Each row is a point. Before rounding, the points of a table are all equally far from one centre. They may lie mostly on one side of it. Write the centre, to within rounding.

Points (6 x 3):
[[-23  -6  71]
 [-38 -15  71]
 [  4  32 -30]
 [-64  52   1]
 [-43 -33  65]
 [-41  21 -53]]
Centre: [-34  -6   6]

Points (12 x 9):
[[-13  52 -40  -8 -12 -17 -24 -45  -6]
 [ -7  21   5  95  53  13 -84  28  -9]
 [-13  63 -70  39  -1  54 -14 -29  -8]
 [ -3  58 -27  60  88   0  25 -17  26]
 [ 18  39   7  61  85   7 -28  72   8]
 [ 41  23  -9  41  -4  36   3  65  15]
 [ 31  27 -20   5  41  -8 -15  13  66]
 [ 19  -4 -30  56  53  64 -49 -32  19]
 [-42  20 -40  19  79 -31   3  27  27]
 [ 16  35 -14  60  74 -29 -52  45  23]
 [ -9  68  32  79  16  -3 -67  46   1]
 [ -9  28 -62 -20  75  56 -16  -2 -22]]
Centre: [-13  33  -1  29  34  19 -20   7 -10]

Points, 23 rows:
[[ 19  -9 -34 -23 -32 -44  54  13   4  -5 -52   7 -51  54  24  15  -2  23]
 [ 19 -23  16 -24  13   6  63  46   7   9 -33  22 -38   9   2  19  22  34]
 [  0 -15   1   3  21 -95  16  28  23  31 -15  -4 -51  46 -23 -33   6  20]
 [-11  -4  16 -47 -12 -14  24  -9 -30 -35 -14   6 -57  40  -5  13  18  17]
 [ 20 -30  41  27 -59 -46  19 -15 -10   7  -2 -11  -4  38  22  29  51  11]
 [ -3 -47  15 -29 -12 -10  19 -25  -4  43   5   9 -25  81   2 -21  47   2]
 [ 15 -35  -3   8 -22 -27  19   8 -30  -2 -48 -27 -40 -11  46  27  31  13]
 [ 31  26  33  33 -38 -29  12  36   1  13 -36  22 -28  38 -12  26 -31  -5]
 [ 34 -10   3  -6 -61 -19  14  54  10   6 -43 -37 -39  43  -7  -1  25  23]
 [ -1 -64 -13 -33 -22 -34   2  17  -1  18  -7  20 -53  41   2  29   9 -35]
 [ 24 -28  27  20 -45  19  33  46 -19  11  28   7 -39  45   2  14  12  -1]
 [ 56 -18 -21  -1   3 -21   2  32  19  -6 -12 -47 -29  55  26  -9  -4 -21]
 [-30 -51  33  -4  -5 -42  19  12  53  21   6 -16 -10  43   9 -11  20  -2]
 [-16  -3  36 -27  13 -23  38  51  14  48  11  31 -11  57   9 -10  -3  -8]
 [ 17 -39 -11 -27 -31  -8   7 -28 -36  17 -16 -26 -36  63  17   1  53  -1]
 [  3 -19 -42  -6 -14 -87  -9  36   2  -1 -40  -7 -38  35   1  25  34  -7]
 [ 27  21   2 -17 -39 -32  15  -3   7 -19   1  25 -13  45 -37 -28  35  18]
 [ 43  10  39 -27 -32 -11  10 -17  -1  15 -40   1 -63  36  15 -10  12  30]
 [-16 -43  14  12   4 -30  23 -16  16  50 -29  -9 -48  17 -23  43  34  34]
 [ 15 -40  -8   3 -43 -85  23  12  13  16 -19 -23 -35  33  48 -11  -1  -5]
 [ 48 -35  29  23  19  -3  -2  36  -9  55 -16  44   0  54  33 -15  17  19]
 [-35 -43   6 -11 -15 -79   7  17 -12  49   6  24 -56  41  16  15  12  -1]
 [-11   9  12 -11 -23 -67  28  18   5   3 -51   7 -57  62  -2  -9  37 -26]]
Centre: [ 13 -16   6   4  -3 -32  13  15 -11  18 -15   1 -17  40   4   4  12  13]

Points, 31 rows:
[[ -4  45 -21 -14  -9  42 -21 -16  35  23  15  23  53 -57  -6   7  34  27
    4  21   0 -37  33 -52]
 [ 56  20 -25 -44  26  49 -27  32  16   8   5  47  44 -11 -38   0 -28  25
   24  32  10 -69  15   9]
 [ 30  20  -6  -1   3   1  57  -8  26  19 -18 -15  35 -20  39   9  -7   2
   39  58  39  35  49  -1]
 [ 62  39  17 -19  35  26   8  18  -2  64   9   6  56 -15  68   2  15  10
   -5   9 -26 -12  28 -34]
 [-19  32 -17 -28  22  24  28  63  74 -11  24  39  45 -52  15 -32 -22  -9
   28  -7  24 -12   4  41]
 [ 32  39   3   3  13 -25  -8  41  20 -24 -27  -6  59   8  11  42 -17  23
   51  25  22  -2  63 -22]
 [-48  46   3  -4  21  -3 -41  40  29  -5   6  49  12 -59  -6 -13  -7  32
   46 -29  47 -52  23 -10]
 [ -6 -11 -17 -56  16  25 -29  19  17  77 -29  32  62 -28  15  17  15  37
   -6  20  -8 -12  14 -28]
 [ 38  65 -44 -35  24  82   8 -30  48  33 -36  36  46 -16   6 -34   9 -11
   -7 -12  38 -12  12 -12]
 [ -1  17  21 -14  75  -1 -20 -18  51   6 -22  53  43   0  41   7  -1  46
   29  24  38  -4   5   7]
 [ 25  16 -27 -23  30   5  13  19  87  15 -31   2  20 -60 -37   6  20  62
    3  32  18   9  41   5]
 [-27  18 -43 -43  32  44   5   8  22  26 -33  27  38 -61  58  -8 -12  15
   15 -32   1  -6  26 -58]
 [  7  10 -47  -9  30  10 -11  42  35 -37  13  15  29   4  11   5 -13   7
  -24  60 -46 -23  45  -7]
 [ 13  73  40 -41  36   5  -8  16  61  -3  23  -8   5 -51  71 -22  12  14
   42  33   0  37  15  14]
 [  7  19 -51  19 -33  -9 -34  43   7  45 -22  60  34  -8  57 -34  13   0
  -19   0   6 -14  20  37]
 [ 25  -8 -37  -6  47  57   9   4  48  37 -27  64  14 -20  53   7  18   9
   46  -9  30  -9  16  22]
 [ -4  95 -18  18  49  10   4  35   8  39 -16  30  49 -42  27 -34  18  -2
    6 -22  84  -2   7  26]
 [ 28 -15 -52 -13  25  35 -10  59   0 -10 -11 -39  72  26  15  12 -14   1
   23 -40  -1  -3   2  15]
 [ -4  50 -46 -15  12  49 -11  27  17  56 -40  14  12 -29  39  47  27  43
   57  -4  13  -2  43  10]
 [ 26 -18 -11  12  -5  30  30   3  64  30 -13  36  13 -48  23 -21  41 -30
    0  25  20  -6  -6  12]
 [ 28   7   2 -21  66 -28 -38  24  13   0   9  81   5 -43 -21  -5  10  25
   62  31  42  20  10  24]
 [ 51  48 -19   1  22  17  27  22 -16  15  39  -8  26 -43  26  -5  -5  77
   29 -17  -5  15  42  64]
 [ 57  22  73  -1  22  -5 -17  47 -20  13 -23   9  20  -6   5 -26  -2 -43
    1  33  23  19  56  37]
 [ 49 -14 -53 -12  25  54 -30  27  -7  68  32  12  45  14  -5 -23 -18  28
   34 -18  62 -28  18  12]
 [ 56   8 -15 -30 -19 -24 -27  23  16  20 -38  61  42 -23   6   0 -23  13
    6  65  48  14 -11 -12]
 [ 37  37 -36 -31  26  61 -46  20  69  84 -11  22  12   6  26 -24  29  45
   11   8  32 -26  40 -16]
 [ 26  54 -71   9  25  -2 -12  68  14  35 -19  44  -6 -36  15  -4 -40  15
   39  27 -13 -37  52  25]
 [ 41  29  -4 -61  24 -19  33  31  35  63 -22  57  14 -41  28   7   7  14
   59  24  44  -1  25  14]
 [-14  27  22 -65  33  24 -14  61  27  40  -7   2  39 -64 -22 -34 -49  10
   28  29 -26   6  32  38]
 [ 29  16 -36 -64  13   1 -39  19  30  29  -8 -25  44 -57 -24 -29  56  53
    5  25  -1  -2 -14  36]
 [ 17  42 -24 -41  32  11   1  71   8  11  14  28 -35 -36  -8  11  42  32
   46  30 -20 -51  42 -14]]
Centre: [ 18  33 -13 -22  20  11 -18  22  10  14  -1   6   2 -13   3 -22  -5   8
   6  -7  18  13  19   0]
